Every row gives one point. The last column is the point's height on a tilted bowl or saddle (a function of degree 2), plus a little noise. Count its main directions that bend up, bend down and stay straight.

Points, 18 rows:
[[ 0.34  0.60 -0.47  0.33]
 [-0.17  0.00  0.23 -0.01]
 [-0.52  0.99 -0.12  1.06]
 [ 0.53  0.40 -0.47  0.26]
 [ 0.00  0.27  0.29  0.02]
 [ 0.32 -0.23 -0.42  0.20]
 [-0.20  0.30  0.25  0.09]
 [ 0.13  0.29  0.15  0.04]
 [-0.33 -0.38  0.47  0.10]
 [ 0.14 -0.16  0.20 -0.01]
 [-0.15 -0.58 -0.08  0.34]
 [-0.20 -0.45  0.27  0.15]
 [-0.16 -0.12  0.17  0.00]
 [-0.21 -0.44 -0.13  0.23]
 [-0.47  0.19 -0.44  0.20]
 [-0.30  0.23 -0.32  0.13]
 [ 0.31  1.02  0.42  0.90]
 [-0.44 -0.27 -0.24  0.22]]
Directions: 2 up, 0 down, 1 straight

Points:
[[ 0.13  0.00  0.29 -0.15  0.06]
 [ 0.28  0.17  0.25 -0.29 -0.06]
 [-0.36 -0.06  0.79 -0.21  0.28]
 [ 0.54 -0.20 -0.28  0.23 -0.45]
 [-0.54  0.33 -0.38 -0.27  0.19]
 [ 0.51  0.23  0.68 -0.48 -0.02]
 [-1.00 -0.60  0.16 -0.15  1.06]
 [ 0.26 -0.28  0.14 -0.29  0.21]
 [ 0.72  0.15 -0.38  0.20 -0.54]
 [ 0.42  0.48  0.35  0.87  0.12]
 [ 0.09 -0.09 -0.14  0.10 -0.13]
 [-0.03 -0.14 -0.14  0.10 -0.06]
 [ 0.32 -0.23 -0.13  0.09 -0.15]
 [ 0.12  0.47  0.62  0.43  0.28]
 [ 0.67  0.00  0.38  0.26  0.16]
 [-0.37 -0.19  0.38  0.34  0.50]
 [-0.46 -0.27 -0.59 -0.32  0.41]
 [-0.27  0.31  0.48  0.17  0.16]
 [-0.08  0.51 -0.41 -0.32 -0.03]
 [ 0.04 -0.64  0.49  0.39  0.78]
 [-0.36  0.26  0.11 -0.41 -0.08]
 [ 0.09  0.04 -0.18 -0.11 -0.10]]
Directions: 3 up, 1 down, 0 straight

Points, 25 rows:
[[-0.16 -0.07  0.55  0.38 -0.23]
 [ 0.06 -0.30  0.39  0.52 -0.40]
 [ 0.07  0.13 -0.74 -0.43 -0.59]
 [ 0.48 -0.62 -0.08  0.56 -1.00]
 [ 0.23  0.29  0.01  0.37 -0.15]
 [ 0.69  0.05 -0.79 -0.38 -0.84]
 [-0.13  0.52  0.13  0.48 -0.41]
 [-0.61  0.45  0.67  0.04 -0.42]
 [-0.40 -0.11 -0.21  0.08 -0.12]
 [-0.05 -0.47  0.34 -0.20 -0.07]
 [-0.02 -0.51 -0.22 -0.05 -0.28]
 [-0.38 -0.13  0.05 -0.11  0.11]
 [ 0.03 -0.23 -0.32  0.34 -0.47]
 [-0.27 -0.26  0.71  0.45 -0.44]
 [-0.37 -0.67  0.53 -0.50 -0.26]
 [ 0.53 -0.28  0.43 -0.34 -0.20]
 [ 0.17  0.03  0.15 -0.44  0.07]
 [-0.82 -0.03  0.03 -0.11  0.06]
 [ 0.08 -0.29  0.18  0.38 -0.25]
 [ 0.15  0.31 -0.10 -0.31  0.06]
 [ 0.27  0.51  0.59  0.19 -0.16]
 [-0.79 -0.25  0.13  0.05  0.05]
 [-0.43 -0.06  0.21 -0.40  0.13]
 [ 0.17  0.31 -0.04 -0.29  0.08]
 [ 0.06 -0.54  0.33 -0.35 -0.21]]
Directions: 0 up, 3 down, 1 straight
